Each row is a point. Before rounding, the points of a table are all equally far from one centre. They may lie mostly on one side of it. Where is the centre, to within rounding?

Points:
42,-9
36,6
36,-23
19,-31
31,-27
40,-18
29,-28
Centre: 20,-9

Points:
-55,-1,-34,2
23,17,-19,12
-55,-12,-15,-25
-5,-3,-50,16
-61,9,-16,-1
-48,30,-19,-6
-12,31,-33,20
-28,8,-39,-31
-43,31,8,11
-53,13,-32,-2
Centre: -16,-3,-7,-1

Points, 12 rows:
-8,17,4,9,18,-28
-11,-7,45,-73,5,24
-23,21,9,-24,40,-22
-28,9,34,-41,29,-55
-21,10,-18,-18,16,-4
-15,18,30,-58,37,11
40,1,-2,-32,-24,-53
-12,31,-22,-47,16,-15
2,7,10,-62,39,-42
-40,15,-10,-18,-4,-33
4,0,-12,2,15,-14
25,20,-20,-54,11,-34
Centre: 2,10,28,-38,-10,-18

Points, 13 rows:
17,-11,-32,-32,5,16,-21,-56,-25
18,25,-27,-52,-7,-6,-10,-52,-10
5,26,-34,-13,-13,-15,-3,-68,-26
-6,-7,-35,-32,-9,37,14,-41,-38
4,-6,-41,-6,24,-27,36,-37,-26
-40,-2,-30,-17,-10,-16,4,-46,-51
-18,9,-41,-3,5,37,-5,-41,-20
-4,-32,-48,-22,-6,-1,-29,-13,-43
-2,-7,-62,-16,14,-39,-1,-28,-21
31,-8,-54,-30,-9,19,-8,-23,-36
-7,17,-56,-29,25,-2,-3,-46,-27
-34,-13,-44,-33,-1,18,-3,-33,-43
-10,30,-32,-11,-23,6,-9,-56,-42
Centre: -1,4,-17,-17,-6,-7,2,-15,-20

Points (15 x 12):
1,-6,-23,-12,-36,7,-13,30,15,18,17,33
3,-20,-5,-6,-62,-21,43,52,6,26,-10,-29
33,-30,-9,-22,-47,-18,36,28,22,15,37,-4
-11,-42,-36,-36,-37,-34,6,48,-23,5,-8,20
-2,-26,-16,-4,-61,-9,30,21,20,26,31,-17
-1,-7,-14,-12,-41,39,23,27,35,10,29,17
-8,-19,-31,-60,-40,-40,13,26,-12,-18,0,25
-15,-27,-29,12,-14,-18,75,40,15,19,21,38
-18,-29,-18,21,-23,-38,43,42,15,38,2,-19
37,-50,-7,26,22,-16,81,-6,10,-13,21,13
53,-18,23,-38,-43,-42,31,22,-9,-20,-20,6
26,21,-7,6,-62,-30,28,26,-17,13,-17,26
24,9,24,-8,-35,-12,30,24,36,10,32,8
-27,-1,-58,-42,-21,-30,44,6,7,18,10,20
19,-7,-6,15,-50,-56,33,29,16,-2,-28,-11
Centre: 1,-15,-5,-9,-2,3,40,9,-16,-9,-11,-1

Points, 20 rows:
-3,-43,48,-3,34,-31,11,38,-6,-4,32,-41,-2,-17
-20,-65,41,42,-24,-3,-7,50,10,3,30,-10,7,4
25,-30,35,9,-14,-13,12,47,19,15,77,-15,27,-3
-15,-22,32,16,15,-3,18,45,3,41,28,-34,35,2
11,-28,26,-4,0,0,38,28,1,-25,-12,-41,40,-23
6,-24,48,12,17,-11,-23,22,-18,14,59,-47,28,25
7,-26,36,22,-30,-13,9,42,4,51,1,-42,17,15
-24,-59,18,16,23,-13,34,28,-2,-8,37,-27,46,3
0,-30,46,16,-23,-5,23,50,7,27,41,-42,34,-7
-5,-44,45,46,-9,6,29,14,-13,20,32,-36,34,15
11,-54,28,9,2,-31,-2,27,9,1,53,-63,-11,-6
-5,-31,19,16,3,-19,15,33,23,40,47,7,51,16
10,-24,34,-5,-10,2,-16,49,10,39,33,-46,33,-18
-10,-30,24,-4,8,4,22,15,26,13,44,-49,32,-1
-15,-13,13,-5,-14,2,20,42,7,9,52,-39,15,21
14,-43,42,52,5,-29,1,26,36,18,43,-12,31,9
-5,-35,24,51,11,-8,27,13,-10,18,47,-35,36,-8
16,-29,16,22,4,-33,0,25,11,34,24,-52,3,-37
11,-89,1,36,-21,-31,-6,32,5,15,36,-13,-11,-3
-13,-42,-4,9,30,-8,7,21,6,36,50,3,18,23
Centre: 19,-39,18,7,-7,-18,-3,20,-9,0,17,-10,21,5

Points, 27 rows:
-30,-18,-13,-3,-16,52,19,-9,-6,-23,22,11,37,28,17,32,35,-5,51,33
-31,-4,-1,6,4,72,10,-25,-43,14,14,-7,34,3,0,38,2,36,35,22
-7,11,-25,-20,0,31,15,-39,-21,-14,-14,35,43,39,-44,18,22,-8,28,50
-5,1,-50,-5,28,68,-10,-44,7,0,3,19,31,35,-34,29,5,7,25,25
-4,-44,-28,4,-34,21,0,-55,6,7,-1,31,-2,21,-16,-4,38,16,32,35
-4,-17,-14,12,-9,59,30,-36,-32,20,-1,39,34,28,-21,40,35,9,37,28
17,-11,-41,-38,3,43,-5,-35,-5,32,6,29,30,12,-38,14,10,4,21,20
-42,-15,-18,2,1,12,7,-28,-33,-1,19,-24,38,47,-26,30,10,12,38,30
1,3,-34,-44,-1,42,11,-46,-3,7,9,8,34,-2,-52,39,-5,34,40,4
-15,39,4,-54,-31,25,34,-40,32,-35,24,24,19,3,-18,6,16,3,-4,30
-2,10,-6,-26,-14,58,-15,-18,-30,-26,-7,17,47,0,-11,46,23,6,38,38
-12,-19,-51,-8,-2,37,33,-18,-22,23,5,40,49,15,-25,33,12,14,9,10
-16,39,4,-1,6,58,-25,-17,7,9,6,5,26,11,-31,48,32,-5,57,34
10,18,-4,-42,-3,32,-8,-24,-8,2,35,10,-3,32,-38,24,18,38,30,31
-16,-21,-17,0,-13,36,17,-35,-24,-6,3,52,17,13,-59,45,40,18,37,6
-21,-17,12,-13,5,38,-23,-51,-13,-26,0,34,6,39,-31,38,40,19,15,41
-8,-39,-27,-31,2,65,8,-32,1,-30,12,32,40,10,-28,7,39,7,28,31
-13,29,-29,-23,-10,57,15,-59,-10,24,-5,37,28,18,-52,31,33,9,21,33
-23,-3,-24,-25,4,41,-6,-4,-4,6,17,29,42,28,7,37,26,-4,35,38
20,12,-10,-12,-17,42,-5,-14,2,6,24,46,41,41,-39,23,11,-8,26,21
23,-9,-46,16,-6,63,11,-50,-5,-1,14,26,39,24,-25,35,33,7,42,16
-9,-4,-35,-26,-9,78,17,-35,-27,-27,5,33,44,18,-23,25,44,26,16,19
-1,29,-47,18,-10,62,-9,-32,-11,-1,17,13,34,13,-37,45,57,7,40,14
-34,-36,-40,-20,-27,59,1,-12,-15,9,1,17,39,18,-28,37,42,0,23,17
-13,21,-17,3,-3,95,-3,-33,-19,-4,11,16,34,4,-14,47,45,18,20,37
25,-1,-36,-10,-30,25,32,-60,9,-26,24,-5,31,16,-32,45,20,14,35,32
-3,16,-15,-36,-18,56,-4,-35,-28,15,1,7,22,32,-12,14,45,53,33,28
Centre: -12,8,0,4,-6,31,13,-30,8,-6,-5,-4,20,4,-19,10,28,10,6,0

Points (31 x 24):
30,-5,-12,-7,-23,-27,-9,41,12,-12,70,-6,-12,-47,-7,16,0,47,56,2,-9,-4,7,9
-1,14,-10,7,2,-4,19,2,8,-6,50,-41,-4,-64,-55,9,-24,43,53,-12,-27,12,41,12
-20,23,14,24,-4,-29,4,38,-13,-31,32,-37,-32,-37,-12,13,-23,56,21,-36,-24,1,37,-52
4,27,-41,-6,-12,-7,2,41,32,-11,55,-17,-3,-43,18,9,3,38,17,-17,-38,10,42,-8
9,17,-25,-17,29,-12,15,12,16,-14,47,-31,3,-67,0,-16,-13,18,50,-11,-41,21,59,-12
30,6,-14,-4,-23,-4,24,8,5,-30,10,9,-39,-10,5,43,4,89,34,20,-5,-12,41,-38
2,1,-8,-7,15,-36,-11,2,4,-20,34,-10,16,-39,12,-10,-37,39,41,-51,-30,14,43,-32
31,11,7,-13,-4,-16,24,-33,16,15,25,-28,-36,-32,-13,17,8,24,57,9,-33,5,29,-31
-12,23,-5,-14,-26,-18,-27,8,35,-51,37,-30,-8,4,-24,-9,17,13,67,26,-6,-53,30,-1
6,-22,-10,-10,-5,-23,22,32,32,-21,51,-45,-8,-58,-38,5,17,18,20,-15,-23,15,54,-42
-32,2,-12,-10,-3,-21,-1,-4,34,-8,19,-3,-42,-72,-32,-47,4,28,44,-19,-36,-8,12,-25
27,8,-5,7,-29,-5,0,-17,24,-28,27,11,-18,-49,-16,-40,4,-2,34,-32,-22,-2,5,-8
-1,-9,21,14,6,-5,-24,20,20,-45,-4,-3,-26,-43,-12,-31,-4,2,12,-10,-38,-5,35,16
-11,37,32,-43,7,-1,13,-3,18,-22,22,-11,-18,-22,13,-5,-24,21,46,-14,-24,-25,76,-32
28,-21,-5,9,8,3,14,12,8,-18,25,-4,-28,-28,-32,-17,-1,32,93,-1,-45,17,37,-2
-19,-14,-37,14,-19,-15,19,21,-7,-28,28,-43,-13,-52,-36,-13,9,37,30,-4,-53,30,30,1
-8,25,10,-22,-8,0,-8,-12,19,-34,-11,-33,11,-25,-14,-24,18,76,25,-16,-49,-6,42,-3
-21,9,35,-27,8,-11,14,33,45,-2,15,-31,-48,-24,-56,-14,13,49,7,-19,13,3,33,-23
-8,-23,-32,17,-35,-1,3,-8,8,2,26,-1,-41,-23,-5,-21,3,28,62,32,-35,19,65,-15
-7,2,-30,-22,16,-30,9,13,25,-11,32,-19,-13,-49,-26,-31,-9,20,84,-40,-17,24,48,-13
-52,40,-16,-11,-19,-1,10,16,22,8,24,-10,-21,-78,-26,-3,-22,2,61,-19,-1,-17,60,-27
-19,-10,-35,-17,-8,-18,11,-3,39,-26,27,-18,-24,-64,-13,-48,8,11,12,-17,-10,18,52,-15
2,27,-3,11,-6,-17,-4,-12,33,-20,72,-1,-36,-48,-6,-11,0,48,16,-27,-3,9,15,-20
-26,15,-3,-37,9,-42,30,-6,1,-11,62,5,-21,-24,-15,-22,-10,27,70,-4,-4,22,89,-19
-9,-11,17,18,12,3,40,21,35,-17,34,8,-2,-60,-20,14,4,37,29,-31,-38,10,37,-24
-7,-19,-14,-19,10,-25,-4,12,24,-18,67,-12,-14,-61,-65,-16,21,38,67,-16,12,-16,64,-38
-17,2,-7,-5,-44,-50,1,-10,22,-64,36,7,10,-45,-4,-1,15,17,44,-1,-27,32,47,-9
-2,29,19,-3,10,-21,14,45,21,-25,17,-20,-48,-31,-43,26,-14,4,33,-27,-24,-15,37,8
-35,15,-5,17,6,-5,6,20,-6,-22,35,-26,-49,-29,-5,8,8,-7,32,-34,37,-10,66,-33
5,9,-8,-24,-4,-34,31,19,18,26,17,-9,-9,-51,-26,29,15,44,45,-30,-41,18,55,-12
-15,-2,-3,-7,-39,-6,33,12,-22,-22,41,-3,-48,-15,0,-13,-3,41,47,-31,-32,16,32,-15
Centre: -8,22,-10,-9,1,-10,-2,21,-8,-18,12,10,4,-22,-35,-7,5,29,32,19,5,3,34,-34

Points, 29 rows:
19,5,22,-44,33,-34,-57,45,7,-27,-2,-39,4,56,12,-5,34,2,-12,-29,13,-25,-10,17
18,19,-43,-38,45,-7,-69,16,-5,-1,2,-5,9,33,11,-5,16,-16,-16,-4,-5,2,-24,-27
39,10,16,-69,53,-14,-73,18,14,-38,-20,-18,12,18,3,-19,34,-10,-32,-8,-18,-15,7,-20
19,32,30,-45,52,-37,-72,25,3,-7,-22,-18,3,29,9,-34,17,-9,-24,-9,3,-16,-17,9
2,15,21,-19,45,-42,-39,37,12,-41,-12,-36,34,49,-12,-23,55,-1,-32,-6,-22,-10,-39,1
49,-16,22,-73,47,-20,-60,20,8,-41,-12,-32,-10,10,2,-14,13,13,-6,9,5,-18,-9,-10
5,14,-19,-45,34,-23,-64,30,-21,-21,1,-20,31,44,7,-11,25,6,-28,-4,24,-31,-22,-18
19,31,2,-48,46,-17,-69,39,-5,-16,7,-27,6,19,20,-28,8,5,-8,-5,-4,2,-41,3
9,5,-14,-30,37,-37,-71,17,13,-18,-5,-42,-8,21,4,-10,32,21,-29,-5,11,-15,-49,-11
31,11,-10,-21,33,-38,-71,38,2,-13,-8,-19,-4,19,14,-31,22,-28,-16,-27,-3,7,-13,-2
58,-2,-2,-44,44,11,-68,15,10,-42,-13,-5,15,51,13,-20,0,32,-16,-12,22,-27,-30,9
20,14,3,-23,60,-6,-65,62,1,-10,-25,10,26,44,12,-17,16,19,-51,13,-15,-16,-29,-21
18,16,-14,-47,41,-39,-45,43,14,-21,-8,0,11,29,-20,-3,30,-1,-55,-41,14,13,-15,14
34,16,-22,-7,1,-25,-36,51,-14,-15,-37,-13,-11,40,8,-41,-5,17,-28,2,-22,-1,-20,-30
6,-8,21,-50,43,-8,-62,16,-24,-19,-21,-3,-23,24,-9,17,20,7,-36,-18,-12,16,18,15
-3,41,8,-57,20,-25,-62,26,14,-18,-2,-14,-18,38,12,-25,11,26,-22,-23,-17,-22,-48,-7
24,-15,43,-24,53,-33,-62,63,15,-34,-29,-11,-12,43,6,-14,17,-5,-31,-1,-14,-30,-3,-9
20,0,6,-61,38,-11,-54,23,-13,6,-34,-9,-1,36,10,-7,-10,5,8,-8,-22,-10,-7,15
24,24,35,-37,51,-31,-48,22,6,-23,-19,-42,-22,49,-3,-27,51,24,-39,-15,18,6,-14,0
28,-5,-1,-38,65,18,-69,37,10,-16,-13,-3,5,52,-13,-27,23,15,-32,-16,3,9,-3,13
38,-22,-15,-54,35,-8,-56,51,5,-28,-8,-14,3,51,25,-7,17,6,-11,-27,-25,5,-7,-24
19,56,43,-36,29,-29,-58,28,13,-8,-22,-28,25,27,15,-19,6,25,-41,-22,16,2,-27,6
1,12,12,-42,42,-46,-65,40,-12,-31,-24,-27,-10,32,13,-12,13,21,-13,-22,-7,5,-3,5
21,-1,22,-16,48,-11,-54,74,-8,-15,-8,-5,23,32,6,-37,27,-21,1,-20,-16,-7,-22,0
14,-10,-10,-66,28,3,-65,14,-6,-36,-10,-22,-16,37,0,-12,18,17,-24,-16,-8,10,-15,15
-5,12,1,-25,44,-16,-62,51,-2,2,-8,-19,6,61,-7,-16,44,16,-29,-21,14,-11,-15,3
1,6,3,-35,71,-2,-61,15,-3,-24,-20,-28,-2,30,-44,-14,40,9,-17,-4,5,-1,0,-24
39,11,29,-69,46,-13,-47,42,0,-29,-26,3,6,48,26,-43,45,16,-35,-21,-5,0,-13,2
25,3,-4,-18,40,-32,-84,32,29,-39,-27,-33,-9,16,4,-15,25,12,-15,-17,-1,-13,-31,-20
Centre: 20,9,20,-9,28,-3,-3,8,17,-25,1,8,5,18,10,-6,18,15,-22,-8,-2,-13,-6,-15

Points, 30 rows:
-39,-10,35,43,-5,-22,0,1,1,37,-2,25,-14,3,11,-21,31,-40,0,40,-21,-1,-16,-51
-30,-11,44,37,-13,4,28,22,2,46,-5,20,-7,4,3,-11,26,-61,7,27,-7,-25,2,-38
-21,-22,11,65,-1,13,-7,15,13,62,-15,25,20,13,-13,-20,28,-30,13,25,-5,-11,-14,-59
-35,-7,4,33,17,11,21,25,28,56,10,18,3,0,-3,-3,15,-62,33,34,-11,19,-3,-39
-39,-11,29,56,-2,3,15,22,-3,47,-2,23,8,6,-16,22,25,-33,9,49,1,-1,21,-62
-44,-38,19,28,-1,-3,42,25,6,51,-19,25,14,20,-12,-25,25,-39,8,39,-12,12,-13,-54
-31,9,27,54,-4,4,30,4,3,60,10,18,-15,21,-40,-11,43,-34,16,32,0,-9,22,-59
-37,-21,5,43,16,-11,4,43,15,61,13,5,17,25,-12,-14,27,-21,5,35,-16,0,16,-58
-29,-13,30,36,12,38,21,54,1,53,5,32,7,-12,-6,-16,11,-41,5,29,-14,6,5,-33
-29,-22,13,66,18,38,38,40,4,30,-7,39,10,17,-7,0,32,-33,-4,31,-8,25,6,-51
-38,-14,8,26,11,3,19,41,-17,59,-27,10,28,-7,-20,-11,25,-45,28,42,-22,-12,0,-50
-37,-12,26,40,-10,-5,36,19,20,54,-22,38,11,34,0,-22,27,-30,18,22,6,-3,34,-49
-20,-13,17,52,17,26,31,18,23,58,-10,28,0,23,7,-2,6,-40,11,38,-30,-7,-38,-55
-47,-28,19,56,11,12,13,12,-6,45,-21,35,22,21,-5,5,33,-18,25,61,-54,-4,28,-36
-10,-24,4,39,6,-21,36,10,-10,60,-3,25,2,1,-20,-14,38,-42,34,57,20,-7,-15,-37
-23,-29,24,31,30,11,22,10,-22,36,0,43,-1,20,1,-44,14,-31,13,12,-38,4,-21,-59
-15,-5,19,30,-16,-14,31,30,-6,63,-27,18,6,-4,-13,-8,-2,-45,23,16,-40,-27,4,-43
-37,-23,-11,60,4,6,23,4,3,42,4,43,28,29,-20,-21,9,-31,35,41,-12,30,-2,-63
-20,-11,22,-1,11,6,22,14,4,41,-3,26,10,-5,1,-28,27,-29,14,20,-42,-27,14,-75
-56,-32,9,37,6,9,29,14,-14,60,-31,30,-14,-2,-7,-36,38,-23,37,35,-39,3,-6,-33
-44,-17,31,31,11,5,31,20,10,54,-5,38,-1,11,-21,-21,50,-37,29,42,7,13,0,-50
-38,-14,13,51,3,7,33,36,-3,38,-4,30,14,-17,-29,-46,28,-31,39,36,4,-1,-3,-58
-21,-35,2,26,24,4,32,14,21,40,0,42,34,-6,-35,-3,19,-20,18,40,-31,-14,-6,-62
-23,-43,28,20,28,21,28,16,11,47,-9,47,-2,-1,1,-38,30,-27,41,31,-14,-11,10,-40
-41,1,40,36,5,-1,14,32,-22,41,-6,43,10,22,-17,-12,24,-50,22,41,-15,-11,-7,-60
-15,20,40,42,1,-7,-8,3,-4,52,5,57,23,22,-7,-3,35,-39,13,37,-11,6,17,-28
-13,-10,38,42,22,17,41,40,4,38,-14,47,26,6,-12,-17,21,-42,24,60,-12,-6,11,-46
-55,-6,-6,34,-17,-2,14,45,-5,46,7,13,4,2,-1,5,23,-30,18,8,3,-18,-11,-65
-25,-8,13,35,12,-15,42,18,-2,39,14,39,-6,13,8,1,35,-40,29,20,-26,6,6,-73
-37,-9,35,37,11,-3,14,37,1,56,1,17,26,17,-2,-10,33,-48,8,26,-10,-11,-20,-45
Centre: -9,7,2,24,-2,15,22,11,-5,6,-8,7,-1,25,-14,-7,17,9,28,31,-16,-1,-5,-12

Points:
-17,13,-47,13,-11,-17,-24,16,-6,-16,-8,26,35,-2,17,-43,34,72,29,-22,-16,-21,64,22
-40,3,-55,31,-3,16,-5,17,-6,48,24,-27,34,3,-9,-35,46,-14,38,-2,-3,9,-1,19
-67,33,-52,-1,-20,12,-35,21,16,24,-27,-17,30,10,23,4,57,27,20,27,-12,-17,38,21
-5,-4,-66,12,-28,7,-11,18,21,6,2,-17,33,0,23,-39,54,59,44,43,3,-13,35,-4
25,5,-66,26,-15,3,-20,-5,9,-25,0,-8,9,-19,15,-46,30,37,23,-1,4,7,13,-29
-24,14,-51,49,-37,-2,-11,8,-25,-26,-5,8,25,-16,25,-10,23,36,45,-10,-26,8,50,11
-10,-17,-69,29,-39,-5,-18,22,-27,15,-16,-2,10,-12,6,-41,38,63,38,5,0,4,23,15
-9,-6,-50,31,-38,32,-4,28,17,51,-6,31,26,-14,31,-28,78,35,11,23,-1,-44,21,-18
-19,-14,-57,15,-41,-18,-10,34,-11,5,-13,-17,43,25,-12,-45,43,34,3,37,-16,-3,30,23
-42,-12,-61,-19,-9,-23,-3,2,-11,-4,10,-31,26,18,32,-25,33,63,27,4,8,22,24,6
-12,34,-47,43,-31,12,-12,-19,-4,5,1,-13,47,2,-1,-22,16,45,22,26,-4,9,38,-10
18,11,-51,6,-48,-26,7,6,17,8,2,-6,42,9,-5,-20,20,17,20,-15,-8,17,65,2
-25,35,-36,5,5,-11,-25,3,-12,29,-4,2,46,0,37,-42,40,18,50,43,-25,10,3,4
-12,19,-34,38,-2,8,6,27,-32,-18,-1,-3,23,-9,23,-21,64,47,51,32,-1,-16,49,-12
-16,15,-70,61,-19,1,-6,-8,19,25,-8,6,4,15,56,-12,28,49,22,18,-17,-3,40,8
-6,8,-35,-15,-25,17,8,40,-4,14,11,16,55,-36,8,-8,46,58,39,-18,15,11,39,8
11,7,-41,22,-17,10,-21,12,-18,21,-3,-17,5,-22,1,-35,52,41,-24,9,-12,-24,35,-26
-16,23,-54,-19,-7,-28,-2,9,2,6,-25,37,-17,-14,22,-30,27,59,40,3,2,-17,59,8
-18,6,-38,29,-19,30,-3,0,-21,-15,-10,-20,24,-1,0,-17,41,64,54,18,2,18,8,2
-13,1,-65,24,-20,21,-4,-9,3,12,-27,17,25,21,18,-6,64,71,17,13,-26,13,24,26
-39,4,-49,32,-26,9,-13,3,-19,6,-3,20,11,38,3,-25,86,48,42,7,-24,-2,30,-34
-38,14,-64,23,-29,-20,-34,26,8,9,-19,-19,-4,-1,11,-29,48,34,47,17,-31,-15,25,-10
-41,8,-64,20,-15,12,1,0,-12,16,-14,-12,24,14,45,2,62,52,57,5,-11,19,22,13
-29,-23,-63,1,-17,23,5,12,-11,30,-2,-1,58,-11,-12,-39,37,43,12,18,-1,-17,48,-7
7,26,-61,25,-6,3,-30,-2,3,22,-1,36,40,-7,0,-17,49,48,20,-26,-24,5,48,2
-28,33,-48,20,-63,21,-13,38,-32,-15,0,14,15,-1,25,-61,41,34,42,16,21,6,23,-4
-21,-7,-31,2,-11,12,2,51,-23,-2,7,-32,15,-9,-19,-30,32,18,36,28,-27,-25,16,-4
Centre: -25,-2,-19,11,-15,2,-6,14,8,5,-1,23,14,15,22,-18,36,11,13,-1,14,-9,17,6
